Rows are points. Each copy is the shape, with its points in the same order, turned, moved and blurred by noise. Some copies are also mirrored. Which?
In the rows, 128 means zero.

Shape:
[[152 125 155]
 [ 71 100 135]
 [157 134 155]
 [ 79 129 146]
 [156 130 105]
 [106 134 103]
 [148 125 107]]
Copy 1 (7 x 3):
[[104  98  99]
 [ 91 155 163]
 [107 101  91]
 [ 81 160 131]
 [152 117  99]
 [133 159 126]
 [146 122 111]]
Copy 1 is: mirrored
Copy 2 (7 x 3):
[[123 116 182]
 [104 178 116]
 [129 103 181]
 [ 83 156 125]
 [147  92 133]
 [118 122 104]
 [145 103 135]]
Copy 2 is: mirrored
Copy 3, 7 rows:
[[127 156 168]
 [ 82  91 161]
 [127 167 154]
 [ 67 114 146]
 [149 129 125]
 [104 112 118]
 [143 132 133]]
Copy 3 is: only turned
Copy 4, 7 rows:
[[153 147 153]
 [103 139  82]
 [149 144 163]
 [ 92 143 114]
 [154  95 151]
 [111  99 123]
 [149 100 141]]
Copy 4 is: mirrored

Shape:
[[ 92 136 144 143 120 131]
 [111 131 143 131 161 141]
 [122 148 102  57 153 148]
 [131 176 162 132 107 117]
 [159 124 160 141 158 143]
 [142  79 114 166 126  83]
 [147 165  85 110 150 143]
 [116 147 135 134  98 124]
 [132 101 126 172  69 116]]
Copy 1 (9 x 6):
[[114 147 141 149 109 153]
 [107 117 137 144 151 162]
 [100 132  84  86 178 147]
 [143 176 156 130 141 121]
 [152 104 152 146 168 144]
 [125  74 157 141  91  91]
 [116 135  86 130 178 105]
 [129 155 133 125 115 130]
 [161 124 137 140  67 106]]
Copy 1 is: only turned
Copy 2, 9 rows:
[[104 127 132 113 144 133]
 [131 140 122 116 156 120]
 [160 151  70  82 124 146]
 [106 162 162 119 112 146]
 [161 151 148 145 148 108]
 [104 124 121 154 102  59]
 [141 157  79 139 108 154]
 [ 99 124 141 116 108 139]
 [ 94  86 155 145  86 100]]
Copy 2 is: only turned
